Each row is a point. To make a cloud, some directions were put in groups of two or more. Within a group, all points are equally far from the middle, so they leave a hole (a ring in 2 directions, a hollow ball in 3). The other directions are filled evenly. Then the cloud was stretched, turned, moved and blurred a little. Count the holes, and give their numbers of directions, smallest first.

Cloud:
[[ 29  17  55]
 [ 51   5  -6]
 [ 10 -36  15]
 [ 36  24 -23]
 [-33  13  -6]
 [ 30  19  51]
 [ 35 -47 -14]
 [ 10  28 -33]
 [ 15 -31  26]
 [ -5  40  -6]
 [ 30  18  50]
 [  4  41  -3]
 [-19  -1 -39]
 [ 45  15 -41]
 [-23 -13 -27]
 [-45  22  20]
 [ -2 -40  -7]
 [ 28  31  42]
 [ 60 -10 -19]
 [-25 -22   8]
 [-20 -26  -7]]
Holes: 1 (2)

Cloud (28 x 4):
[[  5 -35 -37  16]
 [ 29 -25  19  15]
 [  5 -22 -17 -47]
 [-50 -26  22   7]
 [-20 -39  -4 -40]
 [-46  24 -36   1]
 [-22 -43   8 -33]
 [-37  20 -28  27]
 [-60  17  -5 -27]
 [-42   9  31  26]
 [ 31   0   6  22]
 [-38  36 -28  -8]
 [-10  31  -1 -38]
 [-14  38 -15 -24]
 [-10 -28 -50 -10]
 [ -1 -27 -22 -45]
 [-21 -38 -11 -43]
 [ 24  14  -7  17]
 [-36  24  35 -20]
 [-43  -1 -46   4]
 [-45  21  31 -20]
 [  4  10  41  14]
 [-60  14 -15 -26]
 [-12 -36 -28  27]
 [-47 -27 -10 -34]
 [-45 -10 -44 -18]
 [  4  16   2 -44]
 [-54 -25  13 -17]]
Holes: 2 (2, 2)

Cloud (29 x 4):
[[ 11  27 -17  -8]
 [-27  21  -9   8]
 [-24 -18  60  18]
 [ -3  22  52  33]
 [ 23 -25 -13 -35]
 [-46 -37   4  19]
 [-32   5  12  42]
 [  1  31  57   6]
 [ 38 -14  12  42]
 [-46 -15  13  34]
 [ 11   9 -23  32]
 [  0  22  48  37]
 [ 29 -35  37 -15]
 [-49 -12   6  24]
 [-30  17  -8  16]
 [ 20  37  43  -4]
 [ 26 -12 -25 -20]
 [  4  14   4  51]
 [-19  30  -1 -10]
 [ 10  37   4 -19]
 [-23 -17  36 -40]
 [-31 -29   6 -37]
 [-31 -45 -13 -13]
 [  1  38  41 -16]
 [-17  11  40  46]
 [-10 -39  -2 -39]
 [-33 -34  38  32]
 [  9  38  46  -9]
 [ 19  -2 -23  36]]
Holes: 2 (2, 2)

Cloud, 53 rows:
[[ 31  12   3 -32 -10  11]
 [  1  23 -22 -24 -22  15]
 [ 43  22  10  -9 -12  11]
 [ 23  -8 -26 -13  -7  11]
 [ 24  -3 -24 -13  -1  19]
 [  7 -14  18  -9 -34 -13]
 [-36  31  -2 -14 -17   7]
 [ -3  -2   2  24   4  46]
 [  3  25   6  34  -6  15]
 [-23 -17 -10  26  13 -23]
 [ 31  15 -42   8  17 -18]
 [  8   7  30  31 -16 -22]
 [ 36  32   4  18  -6   4]
 [ -9 -36  35   8  27 -14]
 [ -7  19 -29 -29  17 -10]
 [ 20  10  47  10  29 -11]
 [-28 -26 -14  -3 -22 -26]
 [-16 -37  -3  31  14   1]
 [-22  12  41  18   3  43]
 [ -9  12  33 -28  11  21]
 [-21 -23 -29  -5  18  14]
 [-38   2  23  45  21  29]
 [-10 -17  -5  -6 -29  33]
 [-38   9  -6  14   6  54]
 [ 13 -24  -3  -3 -17  14]
 [ -6   1 -22 -36  -3 -13]
 [-32  13   8  23   5  53]
 [-24  34 -10  13   6 -23]
 [ -7  10  45  24   8   0]
 [-24 -12  40   7   0 -19]
 [  3  -6  -8  38  10   5]
 [-29 -16  -5 -26  -1  -6]
 [  9  31  17 -18  31  33]
 [ 15  19  12  32  20 -18]
 [-14  16  19 -19 -34 -19]
 [-23 -11  22 -29  -4   2]
 [ -2  15  -4  48 -23   0]
 [ -4  14 -12 -17  60  22]
 [ -6 -22  23  34 -25  24]
 [-14   8   7 -25  12 -31]
 [-31   3  27  21  15 -19]
 [  5  -1 -14  42 -12  -7]
 [  0  13  48  -3   7  -3]
 [-15  19   7  23  34  -5]
 [-25   6 -32   3   1  29]
 [ 13 -32  -3   6  13 -23]
 [ -2  10 -15  21  37  16]
 [ 10  20  48 -10  28   4]
 [-10  19   9  -9  43 -20]
 [-32 -25  -9 -27  19  26]
 [ 21 -12  -1  31  10   2]
 [ 30  -2 -12  11   5  20]
 [ -8  31  -4  17   0  28]]
Holes: 1 (4)
